Each row of a before or after table is a point. The points were changed in one or more steps. Then noise was added and the rows were shuffled. The steps act on columns, c1 being the first. What was done? A step turns or swaps two columns, mirrors them in a line or flattens them onto one, adds a multiple of one to another, or multiplies or shifts one. Angles are multiples of 10 degrees, from the lower column toward the higher: turns from -170 to 170, lines from 10 to 170 but not 90. Use the fewest steps. Two steps may share a column if one is a turn and the other turns, adds or multiplies; they go together, in the order done. Otherwise the lowest column goes first.
(in the rows, 128 means zero)

Before, 14 rows:
[[158 156 140]
 [118 120 117]
 [115 106 155]
 [ 97  93  67]
 [ 63  90 141]
 [116  81 174]
 [ 77  83 161]
 [158 155  89]
 [ 89 109 133]
 [157  75 119]
 [117 118 110]
 [165 169  91]
 [107  98 113]
 [150 139  68]]
After (14 x 3):
[[106 113  97]
 [117 172  81]
 [157 139 157]
 [ 76 160  84]
 [151  69 139]
 [159  90 155]
 [114 156 106]
 [ 64 141  88]
 [ 97  68  93]
 [ 89 133 108]
 [117 109 118]
 [164  91 171]
 [118 117 121]
 [158 118  74]]
Steps: swap c2 and c3

Before, 12 rows:
[[127 132 139 158 152 124 128 124]
 [124 139 130 160 153 127 137 159]
 [125 119  87 152 150 124 135 125]
 [120 127 139 156 100 144 148 131]
 [126 128 117   7 125 116 125 138]
 [136 130 145 147 137 140  69 127]
 [153 100 105 159 135 129 126 148]
 [118 106 139 148 141  45 127 155]
 [153 123 148 154 148 113 148 120]
 [123 132 136 123 140 109 111 124]
 [128 116 137 137 120 131 114 154]
 [154 142 120 161 124  88 124 143]]
After:
[[137 119 132 161 154 126 121 158]
 [106 165 133 157 135 129 117 147]
 [121 134 115 138 121 132 139 155]
 [146 122 117 155 102 144 115 129]
 [137 142 105 147 142  44 133 153]
 [131 155 158 152 150 124 125 123]
 [127 132 139   7 125 115 131 138]
 [103 118 140 162 124  86 118 144]
 [117 124 108 154 147 114  98 120]
 [129 120 121 160 152 126 128 121]
 [122 120 122 125 139 110 143 126]
 [ 91 117 114 148 137 141 176 126]]
Steps: turn c1 and c7 by -150 degrees; turn c2 and c3 by 150 degrees

Before:
[[168 154 120 181 116 137  56 114  62 116 157  56]
 [124 113 155 191 117 120  96  81 115 136 127 105]
 [134  86 145 148 153 123 131  86 142 192 100  88]
 [ 96 121 134 105  79 132 128 180 107 106 126  95]
 [ 73 126  98 129 154 131 115 152 164  71 117  91]
 [ 62 148 105 110 144 139  87 121 112  76  92  87]
 [100  83 116 129 173  71 158 106 134 124  87 115]
 [109  67 151 156  80 115  75 203 102 162 109 102]
 [157 103 142 121 139 107  95  95 129 155 129 130]
 [ 77 178  57  99 151 105 148 126 157  99  84 132]]
After, 10 rows:
[[ 99  82 133 130 173  71 157 104 117 124  86 114]
 [167 155  64 182 116 138  57 115 125 118 158  56]
 [158  99 129 122 139 108  98  95 144 156 129 130]
 [ 95 121 107 106  78 132 131 179 135 104 127  96]
 [ 64 149 113 110 145 139  89 122 104  73  92  86]
 [133  87 142 150 154 122 129  86 144 193 101  86]
 [ 74 124 164 127 154 131 113 151  98  69 117  90]
 [ 78 178 157  98 153 107 148 125  54  98  82 129]
 [124 112 113 191 116 119  96  80 154 139 125 105]
 [109  65 100 154  79 118  74 202 149 163 110 101]]
Steps: swap c3 and c9

Before:
[[ 84 157 135  59 138 158 172 106 126  93 166 127 140 150 135  81 111 179
  110 103]
 [168 214 150 112 140 105 104 103 150 133 137 175 106 135 153 165 146 138
   87 123]
 [144 205 138 102  65 109 152 139 126 142 178 139 160 157 150 177  94 102
  114 138]
 [169 132 138 149  69 173 130 122 154 124 126  92 109  93 155 137 146 187
  169 126]
 [ 98 114  93 106 150 121 202 146  56 138  76 102 123  67  98  95  95 115
  131 158]
 [114 177 112 112 136 152 143  97 134 129 119 143 205  98  87 182 102 114
  135 126]
 [ 74 140 105  84 117  92 171 179 112 132  87 177 181 167 104  89  98 123
  129 143]
 [138 163  98  97 164 180 109 154  55 181  92 114 137 127  99 180 164 150
  137 182]
 [150 136 151 152  98 111 168 102  75 114 114 131 204 159 124  95 129 187
   99 103]
 [150 178  83 167 128 154 204 107  70 172 151 107 143  72 183  83 103 108
  146 139]]
After (10 x 20):
[[ 83 144 135  58 133 158  78 105 126 116 164 129 142 150 136 136 109 179
  174 139]
 [174 127 136 148 104 177 122 127 152 127 123  93 111  92 154  87 145 186
  114 129]
 [118 106 114 111 131 151  81  95 135 132 120 142 205 101  86 133 106 117
   74 125]
 [150 156 150 149 111 108  93 104  72 126 116 129 207 158 122 149 126 190
  167 126]
 [ 97 194  93 107 141 122  90 142  58 126  75 101 120  70  96 119  89 117
  158 131]
 [ 73 157 103  88 120  91  89 178 110 126  86 179 181 167 106 122  99 117
  167 130]
 [147 154  84 169 130 156  41 110  68 154 151 106 144  72 185 101 105 109
  171 111]
 [167  59 152 112 134 106  77 101 147 132 136 174 109 135 156 174 146 137
   98 125]
 [139  93 100  93 147 182 117 158  60 146  91 113 143 127  99 129 164 149
   77 116]
 [145  94 138 103 102 109  53 137 128 133 177 137 156 157 153 149  93 101
   84 124]]
Steps: turn c2 and c7 by -130 degrees; multiply c5 by 0.4; flatten c10 and c20 onto the line at 150 degrees; mirror c16 and c19 in the line at 140 degrees
